Every row gives one point. The points of each table are mixes of a few directions, plus a little noise. How many directions does each table use, and how many do they share? Where both have some left over, give the other angles between the two spaces (their principal angles), to ten degrees, smallest first.

First:
[[ 27  20]
 [-75 -54]
 [ 47  34]
 [ 16  12]
 [-15 -11]]
Second, 6 rows:
[[ -6   8]
 [ 19 -26]
 [-58  79]
 [ 12 -16]
 [ -9  13]
 [ 43 -58]]
Directions: first 1, second 1, shared 0; angles 90

First:
[[  47   -6  -21  -34  -59   -4]
 [   7   -3  -12   53   51   -8]
 [  56   36   32   -9   22   -1]
 [-113   -7    6   63   75  -16]
 [   3    6   -6  -36  -55  -21]
 [   0   14    9   11   20  -13]
 [  -4  -40   -7  -49  -53   62]]
Second, 7 rows:
[[ 35 -33 -64 114  69 -19]
 [ -2   0   2  -6  -2   2]
 [-10   9  17 -31 -18   4]
 [-24  23  41 -74 -44  12]
 [ 14 -13 -25  45  26  -6]
 [ 11 -13 -22  40  23  -5]
 [-28  25  49 -89 -52  11]]
Directions: first 4, second 1, shared 1

First:
[[-17 -88 -60  73 -48  20  23  -9  11  -8  60]
 [ 16 -85  20 -31 -24  29 -15 -20  40  57   7]
 [ -2  83  17 -18  32 -25  -3  12 -28 -24 -33]
 [-12  40 -42  62  13 -11  25  23 -18 -61  33]
 [ 40 -53   4   8  21  39   2  21  68   2  61]
 [-15 -67  16 -38 -51   5 -18 -42  -6  67 -37]
 [ 24  60  14  -2  53  -1   3  33  15 -36  14]
 [  6  23  23 -29  13  -5 -10   0  -2   9 -23]
 [-40  87   9 -24  -9 -50  -6 -18 -80  -5 -82]]
Second (8 x 11):
[[ 60  -4 -76 -48 -20 -66 -43 -44  20 -10  30]
 [ 25  32 -42 -29  33 -70  24 -15   5 -32 -12]
 [-36 -30  50  24 -53  75 -41  12  13   4   7]
 [-24  -2  25  47 -23  52 -53  73 -22  67   9]
 [-12 -11  37  27  60  28  93   0 -42  40 -12]
 [-24   4  38   2  43   8  85 -23  -5 -36 -30]
 [-25   0  18   8 -51  30 -64  24  25 -19   0]
 [ 37  11 -49 -31  11 -57   0 -26   7 -14   7]]
Directions: first 3, second 4, shared 0; angles 30, 90, 90

First (11 x 18):
[[   1    2    3    0   -1   -1   -1    1    1    2   -1    0    3    2
     2    0    1   -2]
 [  12  -37  -40   -9   31   31   15   -2  -18  -32   14    5  -29  -47
   -26   -3  -27   38]
 [   8  -21  -22   -5   16   18   10    0  -10  -16    7    3  -16  -26
   -12   -1  -15   20]
 [ -19   53   56   14  -44  -44  -23    1   25   45  -23   -7   41   66
    37    4   39  -54]
 [  -8   22   24    5  -18  -19  -10    1   10   19   -9   -5   19   28
    16    3   16  -21]
 [  37  -96 -104  -23   77   81   42   -4  -48  -80   38   16  -77 -121
   -70   -9  -72   98]
 [  13  -36  -37   -7   26   30   16    0  -18  -29   15    6  -29  -42
   -24   -2  -26   34]
 [ -34   88   95   21  -73  -78  -39    1   44   75  -36  -15   72  111
    65    8   67  -93]
 [   0   -3    0    1   -1    1    2    0   -1    0    1    0    0   -2
     1   -2    0    1]
 [   2   -8   -9   -2    6    8    4    0   -2   -7    2    2   -6  -10
    -4    0   -5    9]
 [ -11   30   32    8  -24  -24  -13    2   13   25  -12   -7   24   36
    22    2   22  -30]]
Second, 9 rows:
[[-49 -49  26 -43  48  19  20   3  58  -6 -67  15  72  21 -80 -64   6 -16]
 [-11 -49 -19 -34  38  28  11  27  24   6 -14  14  15 -18 -18 -11 -39  63]
 [-24 -44   2 -29  53  41  23  14  51 -10 -30  24  46 -13 -59 -52 -17  13]
 [ 13   4 -13   7 -12  -8  -5  -6 -27  -6  14  -8 -28  -7  14  20  -1   5]
 [-37 -58   2 -51  36   5   9  16  26   5 -54   3  39  18 -43 -23 -17  35]
 [ 18  31  -4  16 -45 -40 -23  -2 -43  17  23 -22 -39  16  60  52   6   7]
 [ 42  97  18  70 -57 -12 -21  -3  -5  25  70   2 -25  -3  85  30  25 -46]
 [ 12  64  29  40 -49 -36 -17 -23 -18   7  17 -14 -10  27  35  16  43 -67]
 [ 36   2 -40  22 -13   0   1 -25 -67 -39  40 -15 -73 -40   6  32  -3   5]]
Directions: first 1, second 4, shared 1

First:
[[  27   18   17  -37  -20   27   50   16   -1  -45  -30  -36  -25  -39
   -21  -25   -6   -4  -35   43  -27  -10  -23   -3]
 [ -32  -21  -19   43   23  -31  -58  -18    2   52   34   42   29   45
    25   30    7    5   41  -50   31   12   26    3]
 [ -59  -39  -36   80   44  -58 -108  -34    3   97   64   78   55   85
    46   55   13    9   76  -93   58   22   49    6]
 [  16   11   10  -22  -12   16   30   10   -1  -27  -18  -22  -15  -23
   -13  -15   -4   -2  -21   26  -16   -6  -14   -2]
 [  15   10    9  -20  -11   15   27    9   -1  -24  -16  -20  -14  -21
   -12  -14   -3   -2  -19   24  -15   -6  -12   -2]
 [   5    4    3   -8   -4    5   10    3    0   -9   -6   -7   -5   -8
    -4   -5   -1   -1   -7    9   -5   -2   -5   -1]
 [   1    1    1   -1   -1    1    2    1    0   -2   -1   -1   -1   -1
    -1   -1    0    0   -1    1   -1    0   -1    0]
 [  20   13   12  -27  -15   19   36   11   -1  -32  -21  -26  -18  -28
   -15  -18   -5   -3  -25   31  -19   -7  -16   -2]
 [  -1   -1   -1    2    1   -1   -2   -1    0    2    1    2    1    2
     1    1    0    0    2   -2    1    1    1    0]
 [   7    5    4  -10   -5    7   13    4    0  -12   -8  -10   -7  -10
    -6   -7   -2   -1   -9   11   -7   -3   -6   -1]]
Second:
[[  -8   24   -7   21  -13  -17  -12    2   15   24   22    0   40   24
    -5   21   79   -5   16  -32   -4  -17   14   10]
 [   5  -15    5  -14    8   11    7   -1   -9  -15  -14    0  -25  -14
     3  -12  -49    4  -10   19    2   11   -9   -7]
 [   4  -10    3   -8    5    6    4   -1   -6   -9   -8    0  -15   -9
     3   -9  -31    2   -6   12    0    6   -5   -5]
 [ -10   28  -10   25  -15  -21  -13    1   18   28   26    0   47   28
    -6   24   93   -6   20  -35   -3  -21   16   13]
 [   6  -17    6  -13    9   13    7   -1   -9  -16  -15    1  -26  -16
     3  -13  -52    5  -10   20    4   11   -8   -6]
 [ -12   32  -11   27  -17  -24  -14    2   20   31   29   -1   53   31
    -6   27  102   -7   21  -40   -5  -23   18   14]
 [  14  -38   12  -33   20   27   16   -3  -23  -36  -33    0  -62  -36
     9  -31 -121    8  -25   46    4   26  -20  -16]
 [  -5   12   -4   10   -7   -8   -6    1    7   12   11    0   20   12
    -3   11   38   -2    8  -15   -2   -9    8    5]
 [ -12   33  -11   30  -18  -25  -15    2   21   34   30    0   56   34
    -7   28  109   -8   23  -42   -5  -23   18   15]
 [  12  -35   12  -32   18   27   16   -2  -22  -36  -33    1  -61  -36
     8  -31 -117    9  -25   45    5   26  -20  -15]
 [   6  -17    5  -16   10   13    8    0  -10  -17  -16    1  -30  -18
     3  -15  -57    4  -13   23    3   13  -11   -8]]
Directions: first 1, second 1, shared 0; angles 60

First:
[[  4  -4  42 -14   7 -21  25   4 -62  45  -3  76 -23  14   5 -38  -6  29
   13 -39 -17  32 -31  16  24 -24   6 -39  11  29 -19  43]
 [-29   4 -41  77  -6  44  -4  -6  35   5   8 -23 -15  -6 -14  -2 -50 -32
   -9  -9  18  14  27  13  -8 -29  18 -25 -25  -9   4 -46]
 [  3   2 -42  -8  -2   8 -19  -8   2  13 -33   9 -16  20   0  19 -45  21
   57   0  -9 -10 -39  -4  -9  13  34  -3 -12  42  17  11]
 [  0  21 -33   7  -8  19 -20   1  62 -37 -43 -31  16 -32 -27  -8  -6 -17
  -24   8  14 -25   4 -30 -26  18  -6  34 -29   0   3 -31]
 [ 31  -3 -16 -29  -3  -1  -1 -13  14 -10  -6  19  12   4  -1 -30  21  16
    5  14 -29 -28 -57 -42 -11  17  -1  10  25   1   0  30]
 [ 10  19  23 -47   2 -17  21  12  -5 -19   5  -3  29  11  36  28  51 -16
    1  18 -18  -1  14 -11  -7   3 -24  23   3 -14  14  -4]
 [-18 -39  79  19   9 -29  24  11 -62  12 104 -32   1  -4  22  19  57 -14
  -52   7  24  31  85  58  43 -21 -34 -14  43 -66 -20  -3]
 [  0   0 -16  -6  -1  -2 -26   1  13  -8 -27 -15  -5 -13 -20   8 -21  14
    9   0  15 -15  -2  -1  -4  23   9  18 -15  17   1   0]]
Second (11 x 32):
[[ -16   26   -3   20    0   21   29    9   12   -2    5   -1   11   13
    29   19    2  -42   -4   -4   -7   26   32    6  -10  -36   -8  -14
   -22  -13   12  -39]
 [ -14   28    4   14   -2   19   35   10   24  -20   21  -18   25    9
    36   26   29  -56  -18    9   -7   18   47   -2  -14  -33  -22    0
   -16  -33   17  -47]
 [  -9   -8  -49   42   -5   26  -21  -11   24    3    6  -32  -14    5
    -9   21  -45   -4   21    9   10   -9    3    8   -8    2   27   -8
    -8    2   12  -20]
 [ -11   43   -3   -9   -2   10   13   15   28  -15  -53    9   13   -9
     4    8   -5  -28   -5  -14    4   11   17  -12  -21  -14  -11   13
   -50   17   10  -33]
 [  -7  -57    6   -3    6  -31  -36   -9  -70   35   60  -35  -33   34
    11   69  -27   49   61   18   19   -3   16   63   36   26   36  -11
    40    9    9   33]
 [  34  -48   41  -63    5  -54  -34   -6  -34  -14   33  -26   12  -15
   -12    2   60   52  -12   30    7  -41  -13   -1   23   62  -17   42
    58  -20  -17   57]
 [   1   -1   19  -28    3  -22   -6    8  -23    2   -8   -1   -1    3
     6   23    6   14   13    1    7    2    9   14    8   13   -4   12
    -2    9    1   11]
 [  42  -51   23   -9    1  -22  -13  -26  -40   36    5   79  -28  -19
   -54 -121    1   76  -21  -27  -22  -21 -105  -26   30   21   10  -27
    62   19  -51   98]
 [ -10   31  -10   18   -4   25   25    7   37  -15   -7   -2   17   -2
    14   -1   11  -43  -23   -1   -7   10   20  -16  -22  -26  -15   -1
   -24  -16    9  -40]
 [  -4   21  -20   17   -3   21    6   -1   33   -8  -31   15    2  -11
   -11  -28  -13  -19  -13  -12   -4    2  -12  -21  -15  -14    0   -4
   -23    7    0  -18]
 [  -1   15   -7   -2   -1    5   -1    2    9   -1  -33   17   -3   -6
   -11  -12  -15    0    1  -12    1    1  -10   -7   -9   -1    3    1
   -20   18   -2   -4]]
Directions: first 6, second 5, shared 5
